Every row gives one point. Each copy is the shape, with its points in the same order, turned, moved and blurred by noise. Say if it was mirrored as well.

Shape (6 x 2):
[[-47  21]
 [  6   2]
 [ -6 -13]
 [ 23  11]
 [ 12  22]
 [ -9 -20]]
Copy 1 (6 x 2):
[[-52 -20]
 [ -1   2]
 [ -1 -17]
 [  5  23]
 [-11  20]
 [  0 -23]]
Copy 1 is: only turned
Copy 2 (6 x 2):
[[ 60  -3]
 [  4   7]
 [  6 -10]
 [ -8  25]
 [  8  28]
 [  5 -19]]
Copy 2 is: mirrored
Copy 3 (6 x 2):
[[-47  -5]
 [  7   5]
 [  8 -12]
 [ 15  28]
 [  1  28]
 [  4 -21]]
Copy 3 is: only turned

Shape (8 x 3):
[[ 14  18  10]
 [ 31 -13  -4]
 [ 33   9   9]
 [  1  16   6]
 [-33 -21  16]
 [-57  -9  -4]
 [ 26  -8  21]
 [-13  -9  -2]]
Copy 1 (8 x 3):
[[ 13  13  -5]
 [ -4 -12 -28]
 [ 13   8 -21]
 [  4  10   9]
 [  7 -35  38]
 [-15 -24  60]
 [ 22 -14 -19]
 [ -8 -16  18]]
Copy 1 is: only turned
Copy 2 (8 x 3):
[[ 26  11   7]
 [ 27   1 -29]
 [ 35  16 -10]
 [ 15   3  12]
 [-34  -1  -1]
 [-42 -26  20]
 [ 17  23 -20]
 [ -7 -11  -4]]
Copy 2 is: mirrored

Shape (10 x 4):
[[ 10 -35  37 -16]
 [-31  -1 -26  11]
 [ 35 -15  39 -35]
 [  2 -15  38 -28]
 [ -4  13   1 -29]
 [-20 -10  25   6]
 [-18  -7 -38 -23]
 [ 31  42 -34 -17]
 [ 25  28 -15 -13]
 [  5  16 -24  22]]
Copy 1 (10 x 4):
[[ -2 -37  45   5]
 [-50  16 -14   6]
 [ 32 -46  25   3]
 [  1 -36  27  27]
 [ -8 -26 -26  15]
 [-19  -3  16  28]
 [-43 -12 -27  -9]
 [ 17  -3 -56 -15]
 [ 21  -3 -29  -1]
 [ -5  29 -18  -1]]
Copy 1 is: mirrored
Copy 2 (10 x 4):
[[-22 -41   9  28]
 [-12  27 -22 -14]
 [  8 -54  26  24]
 [-16 -45  17   6]
 [ 12 -18   5 -17]
 [-35  -7  11   1]
 [ 14   1 -37 -16]
 [ 60  14  12 -10]
 [ 38   3  17  -3]
 [ 11  36   3   3]]
Copy 2 is: only turned
Copy 3 (10 x 4):
[[  7 -52   5 -21]
 [  7   8 -34  27]
 [-16 -50  35 -25]
 [ -7 -32   2 -30]
 [-24  -1  -3  -7]
 [ 22 -12 -15 -13]
 [-28  -6 -32  27]
 [-36  24  36  33]
 [-24   7  26  19]
 [  8  11   5  36]]
Copy 3 is: mirrored
Copy 4 (10 x 4):
[[ 10  13  -3  42]
 [-23 -34   2 -22]
 [ 43  24  -5  32]
 [ 17  13 -21  26]
 [ 22  -9 -17 -14]
 [-20   5 -11   7]
 [ 10 -52  -3 -16]
 [ 46 -13  17 -52]
 [ 34  -4  13 -33]
 [ -5 -16  31 -35]]
Copy 4 is: mirrored

Shape (12 x 6):
[[ -3 -19   0  13   8  26]
 [  6  10  -5  12   8   2]
 [  4  -1  -7   7 -60   9]
 [  2  -7 -15  -1  -6  -7]
 [ -3   6   4  13   2   3]
 [  8  -7  -9  11   7  29]
 [ -5   8   1  10   3  -2]
 [  6   0  -5 -24   6  -8]
 [-11  11 -19 -17   4  -5]
 [  6  -3  -9  12   1  -2]
 [ -8  -5  -5  11 -28  -1]
 [ -1  -9   3   1   7  -6]]
Copy 1 (12 x 6):
[[ -9   7  -1  15  10  30]
 [  4  16   9  16   0  -2]
 [-27 -19 -31  28  10 -27]
 [  7  -2 -11   3  -4  -1]
 [ -1  10  11   8   9  -1]
 [-12  14  -1  24  -2  23]
 [  0   9  10   5   8  -4]
 [  0  -4   7 -11 -22  -1]
 [  1  16  -3 -16 -12  -9]
 [ 10   5   0  16  -2   1]
 [ -7  -2 -16  11  15 -13]
 [  8  -5   8  -2   2   7]]
Copy 1 is: only turned
Copy 2 (12 x 6):
[[-23  -2  12 -27  17  -7]
 [  3   1  -7  -6  22  -4]
 [ 19  40   2 -52 -17   9]
 [  7  12  -1 -13   1 -23]
 [ -6  10  -2 -10  11   4]
 [ -8  -9   0 -37  23  -5]
 [ -4  10  -4  -3  10   0]
 [ 10  -8  -3  -1 -11 -22]
 [  1   5 -26  -3  -2 -26]
 [  2  11   2 -10  20 -14]
 [ -2  34   2 -26  -1  -4]
 [ -7   5   9  -3   6 -14]]
Copy 2 is: mirrored

Shape (11 x 8):
[[  0 -12 -21 -11  16  18 -17  12]
 [-23  -4  19  14 -23  -3  32  -2]
 [-32  12  13   8  30  12  30 -10]
 [ 19 -16  23  41 -23   7   0  44]
 [  3 -29   1  19  21 -36   1   6]
 [ 12  34 -17  -4   8 -11   4   7]
 [-12  -7 -25  25   5  39  22  -3]
 [ 21  10   6 -14   1   1 -27  17]
 [-11  -7  19   0   6  29  46  16]
 [-52  16   6 -18 -10  -7   2  33]
 [  3  -6 -24  -5  28   4  -4   3]]
Copy 1 (11 x 8):
[[ 16   3  -2 -16  38  -7  -5  -1]
 [ -9   1  11  13 -21  17  35   0]
 [-40  -7  14  20  15  17   0   7]
 [ 60   9  29  25 -10  19  15  -3]
 [ 16   4   8  17  -1 -29   4  39]
 [  7   7 -40  20  15  10  -7   3]
 [  2 -38   9  -1  31  21  21  -3]
 [ 28  26 -15  -5   8   3 -21  -5]
 [-10  11  27   8  19  43  26   8]
 [-19  36   1  20  15  -9  26 -35]
 [  6  -4 -12  -3  35  -7  -7  16]]
Copy 1 is: mirrored
Copy 2 (11 x 8):
[[  9  14 -28 -15  -7   6 -24  -3]
 [-23 -34  -1 -14   6 -18  21   7]
 [-17 -26 -18 -17  13  38  18   1]
 [ 34 -44   9   3  -2 -38 -21  10]
 [ 14   6   5 -13  45  -7 -10  27]
 [ 25  13 -21  -8 -13  10  23  26]
 [  3 -24 -52 -11   8  -2   2 -20]
 [ 24  19   6   0 -25   1  -9   6]
 [ -3 -47 -15 -40  -5   8   5  -7]
 [-37 -17 -13  -7 -29   8  -8  42]
 [ 14  20 -30 -20   9  14 -11   3]]
Copy 2 is: only turned

Shape (14 x 9):
[[  9 -25   9   5  -4  -5  17 -22  12]
 [  2 -27  17 -21   2 -26 -10  26  -9]
 [ 10  55 -13  -6  29  -3 -11  26  10]
 [ -6 -24 -34  -3  -6 -29  26  28   6]
 [  8  33   8   4  19 -28   8   2 -43]
 [-11 -20  -7 -12  10  59  27  51  -3]
 [ -3  60  12  -3 -12 -14  -5 -14   6]
 [ -9 -19  19 -14  15 -17  20 -11   8]
 [ -4 -27  11 -23  31 -28  18 -14  -1]
 [-12  26 -29  14 -10  -2 -23 -26   8]
 [  1  20  -5 -17 -13 -32   7  14  -6]
 [  4 -14  17 -22 -11  14  15 -22 -21]
 [ 16 -19  21  16 -19  45 -15 -10  15]
 [ 18 -20 -22 -22  -8   7  24   7 -11]]
Copy 1 (14 x 9):
[[-20   4 -10  22  10   9  28  -8   7]
 [  2 -31   1   0  -6 -35  25 -20  -1]
 [ 19   6  18  -6  22 -31 -40  30  10]
 [ 16 -14 -39  35 -22 -21  13  13   6]
 [  9  30  15   1  -4 -31 -19 -11 -33]
 [ 51 -22  19  30 -22  16  -6 -20  56]
 [-30  25  17 -24  -1 -14 -25  25   1]
 [-21   2 -11  24   6 -16  15 -26  16]
 [-15   2 -23  23  18 -29  13 -37   6]
 [-24  -7  -5   3  10  21 -32  30 -14]
 [ -2   5 -12 -10 -18 -31  -1  13  -3]
 [ -7   8  -2  -6  -8  18  14 -36   7]
 [ -7 -16  32   3  11  47  31   2  18]
 [ 29   1 -28   6  -6   7  15 -12  11]]
Copy 1 is: mirrored
Copy 2 (14 x 9):
[[-22  -2   0  17  17  -6  27  -9   8]
 [ -8 -20  16 -18  -2  -9   9  30  32]
 [ 10  30   9 -20 -39  32  -2  21 -26]
 [  0  -5 -19  30  -2  -7  14  54  11]
 [-32  -1  -2 -37 -21  -8  18  25 -39]
 [ 35 -52  -4  19  13  46  -5  12 -13]
 [-31  21   3 -10 -51   3  -7 -13 -21]
 [-32  -6 -11  -3   9  13  24   4  23]
 [-27  -1 -18 -17  14  12  39  17  28]
 [  0  36 -19   3 -15 -20 -13 -14 -17]
 [-18  -2  -2  -1 -41  -9   9  28   1]
 [-13 -36 -10  -7  -1  -8  27 -24   2]
 [ 11 -11  28  21  21  -1   0 -41  -4]
 [ 14 -23 -12  16  -5  -6  36  13  -1]]
Copy 2 is: only turned
